Every row gives one point. Before rounding, the points of a table are all equally far from one centre. They may lie mostly on one side of it. Write the centre, to within rounding.

Points (6 x 3):
[-71 6 11]
[-47 39 20]
[-52 -24 76]
[27 15 17]
[-39 -34 79]
[-69 7 55]
Centre: [-21 -10 31]

Points (13 x 6):
[12 -68 -19 -25 33 40]
[43 -5 78 8 32 33]
[45 -26 -16 -48 53 42]
[12 -42 -60 -16 -36 79]
[71 12 -37 54 -48 -29]
[69 65 -34 -6 -25 94]
[48 -19 29 29 -22 -41]
[38 19 75 63 20 7]
[-20 11 -19 23 -75 81]
[60 25 -33 -37 22 -20]
[-62 -20 -41 10 -7 39]
[20 26 -33 -23 84 57]
[93 44 33 4 -33 16]
Centre: [28 9 -14 33 4 40]

Points:
[-30 51 -55 -22 56 -60 -5 -27 81]
[-1 5 -108 -23 -3 6 29 -15 83]
[11 0 -31 8 1 -37 62 -28 117]
[13 31 -76 17 4 -64 6 16 40]
[-24 -18 -26 31 -15 10 -20 -23 30]
[62 28 -2 22 62 -48 2 -6 51]
[-52 42 -38 -19 -10 -49 32 54 40]
[0 -12 -24 11 60 3 -7 -61 74]
[29 6 -27 -22 64 -69 27 -76 50]
[-10 47 -49 -65 26 -83 48 -68 69]
[-13 17 -16 -38 84 -71 13 24 44]
[22 26 -4 30 65 -46 31 5 67]
[-18 84 -39 5 58 -49 25 -26 54]
Centre: [15 29 -11 -52 3 -9 19 -14 42]

Points:
[-35 -37 -74 10 -32 -39 -71 -2 43 13 -37 -39 22 -40]
[-77 -37 -55 26 37 -37 10 24 21 19 -38 73 7 -89]
[-21 -5 2 25 -49 -64 -54 5 54 8 -83 76 10 -79]
[-55 -34 -24 22 13 -11 -31 -55 70 27 -11 20 -29 -32]
[-23 -62 -43 38 6 -15 -83 -6 -2 22 -97 101 46 -47]
[-33 -29 -60 9 3 -17 3 52 49 -13 -52 -24 0 -84]
[-73 -23 -54 33 -1 -43 -103 5 -28 -8 -38 0 -12 -25]
[-59 -16 9 -13 -19 -32 -42 33 56 -44 -52 4 36 -80]
[-65 -60 -34 -16 -38 -28 -36 65 6 -1 -47 57 69 -34]
[-49 -46 -14 41 -3 -13 -38 20 89 -1 -32 47 27 -6]
[6 -40 -29 30 13 -4 -32 21 89 48 -66 17 -37 -66]
[-37 -83 -3 -22 -12 -71 -22 -41 27 25 -31 0 41 -31]
[-79 -32 11 -38 3 9 -67 12 -46 26 -40 34 22 -101]
[-27 -5 -23 13 -21 -33 -84 70 11 -45 -80 72 4 -76]
[-16 8 -66 26 -59 -66 -18 0 50 49 -78 28 18 -55]
[-66 -49 -7 55 -4 -62 -56 -20 -16 15 -11 31 35 -42]
[-48 -31 -11 43 -15 -63 -89 15 35 30 -18 11 -32 -27]
[-82 -65 -45 -1 -3 -46 -17 14 2 -15 -11 24 10 -83]
Centre: [-5 -2 -26 -20 19 -20 -38 7 1 17 -48 39 12 -31]

Points, 23 rows:
[61 36 -58 -68 -25 18 8 39 -43 16 -66 43 -50 -43 50 -48 52 -2 -49 -84]
[14 11 24 -50 -52 -62 -11 120 -9 9 -102 38 -19 -25 35 -6 64 -21 -27 -9]
[15 48 1 9 -13 11 -7 32 47 20 -72 -2 -11 -115 -17 -63 42 -2 30 -10]
[54 59 21 -48 4 -64 54 30 -6 50 -61 58 -97 -49 3 -48 30 39 -3 -22]
[84 49 22 -32 -56 -83 29 -21 -32 24 -74 5 -38 16 61 -61 55 -11 -43 4]
[12 85 57 -42 -11 -22 -28 -10 13 31 -62 16 13 23 29 34 91 1 -28 13]
[35 11 -48 73 -31 0 -16 27 40 66 -70 4 -24 -41 17 -73 37 -25 -30 -55]
[55 3 -54 -7 -65 -31 18 45 23 -12 -96 -9 -57 -7 50 7 42 32 -1 -39]
[6 62 -12 30 -18 -9 41 16 61 33 -123 78 17 0 25 -19 -23 -14 -19 -9]
[49 87 21 -3 -102 -57 37 19 -25 34 -98 60 52 -9 15 -59 55 -14 -6 -42]
[55 37 -58 -25 -60 22 -7 35 -69 20 -61 45 -22 -35 -18 -53 9 -16 -73 -31]
[66 -30 15 42 1 -24 7 53 -40 39 -32 5 -63 -2 -13 -13 31 10 -7 8]
[88 51 26 39 1 -46 57 23 -32 37 -67 39 -66 31 60 13 50 15 -15 -52]
[22 78 2 18 -3 -30 89 -27 30 54 -47 71 -58 -43 -28 -7 38 35 -33 -41]
[84 77 -12 -34 -28 -52 11 -18 -21 25 -91 16 -38 -15 -9 6 90 19 -8 34]
[57 85 -47 46 9 -57 -5 -31 -15 -11 -43 16 6 -42 41 -2 26 -29 -24 13]
[28 34 -6 -24 -77 -58 19 49 8 7 -20 59 21 -45 3 -13 2 39 18 25]
[29 61 32 11 -102 -37 -13 -4 13 38 -26 74 -16 4 -47 2 47 38 11 -37]
[55 112 -29 -3 -16 -48 -24 -39 -39 -15 -83 48 11 -3 35 6 52 -45 11 -29]
[53 33 -15 -27 -15 4 10 53 68 -20 -107 48 10 31 23 8 0 -20 0 -27]
[52 82 -37 -19 -81 -18 -28 14 -10 21 -73 48 -8 20 61 5 82 -58 20 -48]
[68 58 48 -18 -22 -23 52 18 28 13 -97 30 -3 10 34 15 -4 -66 -35 25]
[52 48 22 -10 -50 -77 33 31 17 24 -81 -17 -91 -13 51 19 61 31 -34 -39]
Centre: [20 41 12 0 -24 -18 12 17 -3 10 -60 40 -22 -21 17 -29 49 -12 -22 -32]
